Every row gives one point. Each copy is the shape, with its points in the same order, stretched, turned, moved and blurred by noise. Is it also mirrored, or only turned?
In the rows, 128 means zero.

Shape:
[[179 129]
 [133 101]
 [ 96 104]
 [162 132]
 [ 89 124]
 [107 105]]
Copy 1, 6 rows:
[[174 161]
 [113 162]
 [ 78 142]
 [164 155]
 [ 87 121]
 [ 86 147]]
Copy 1 is: mirrored
Copy 2, 6 rows:
[[185 103]
 [117 105]
 [ 81 137]
 [166 122]
 [ 90 162]
 [ 92 128]]
Copy 2 is: only turned

Shape (6 x 3):
[[168  97  77]
 [190 108 141]
 [ 84 120 141]
 [158 120 103]
 [143 139 146]
 [112 141 142]]
Copy 1, 6 rows:
[[109  87 205]
 [ 94  66 127]
 [143 184 102]
 [126  99 165]
 [134 120 102]
 [151 153  96]]
Copy 1 is: mirrored
Copy 2, 6 rows:
[[ 42  79 118]
 [114 104  63]
 [130 165 115]
 [ 90  93 112]
 [146 127  96]
 [142 148 124]]
Copy 2 is: mirrored
Copy 3 (6 x 3):
[[109 173  99]
 [101 126  77]
 [170 119 156]
 [112 149 121]
 [121 115 128]
 [142 122 146]]
Copy 3 is: mirrored
Copy 4:
[[141  66  66]
 [110  88 115]
 [138 171 120]
 [150  85 100]
 [126 121 150]
 [144 145 141]]
Copy 4 is: only turned

Shape:
[[154 143 164  97]
 [129 111 158 121]
 [115 135 114 121]
 [114 128 169  98]
 [119 122  86 136]
 [ 31 131 159 114]
 [169  99 105 123]
 [127  89  89 119]
 [ 78 145 130 160]]
Copy 1, 9 rows:
[[172 125  89 110]
 [138 100 116 121]
 [123 134 125  92]
 [138  99  80 108]
 [111 141 157  94]
 [ 67  69  59 110]
 [153 142 173 103]
 [122 120 163  92]
 [ 80 121 100 131]]
Copy 1 is: mirrored
Copy 2:
[[165 160 127  65]
 [157 148 145 120]
 [119 116 110 130]
 [168 167 121 109]
 [107  80 121 154]
 [149 190  68 177]
 [137  72 166 118]
 [132  68 135 161]
 [105 151 108 167]]
Copy 2 is: mirrored

Shape:
[[229  42 108 136 139 108]
 [197 146 124 139 129 121]
 [122 120 134  96 100 133]
 [154 136 130 141 140 160]
 [147 132 114 136  88 134]
 [115  40 170 151  71 106]
 [116 158 148 146 129 123]
 [122 134 115 147 126 117]
 [137 126 153 112 136 110]]
Copy 1:
[[110 109 173 176 191  28]
 [145 138 194 159 131  92]
 [105 131 145 118 146 147]
 [146 139 148 172 129 131]
 [119 111 175 143 139 144]
 [115  68 142 101 197 133]
 [154 126 147 121 100 149]
 [127 107 146 126 106 134]
 [133 138 145 111 132 113]]
Copy 1 is: mirrored
Copy 2:
[[153 190 158 117  55 239]
 [158 185 131 121 132 149]
 [162 113  98 100 112  88]
 [162 138 163 107 137 121]
 [148 169 128  91 106 104]
 [140 148 122 142  10 108]
 [134 137 114 148 133  75]
 [115 151 121 125 115 104]
 [152 123  96 146 121 109]]
Copy 2 is: only turned
Copy 3:
[[170 150  42 169  81 141]
 [120 158 101 163 113 123]
 [125  93 131 139 114 148]
 [113 146 116 141 120  77]
 [118 113 114 175 122 115]
 [127  60  82 116 178 162]
 [113 133 139 123 157 115]
 [141 133 127 151 138 105]
 [129 124 130 118 132 160]]
Copy 3 is: only turned
Copy 4:
[[ 75  54  89  59 172 189]
 [148  94 123  83 182 125]
 [129 115 134 109  94 113]
 [146 103 132 136 156 133]
 [138  85 166  96 132 106]
 [ 80 121 178  78  74 202]
 [141 149 157 120 145 118]
 [111 122 158 112 149 106]
 [123 144 113 100 128 138]]
Copy 4 is: only turned
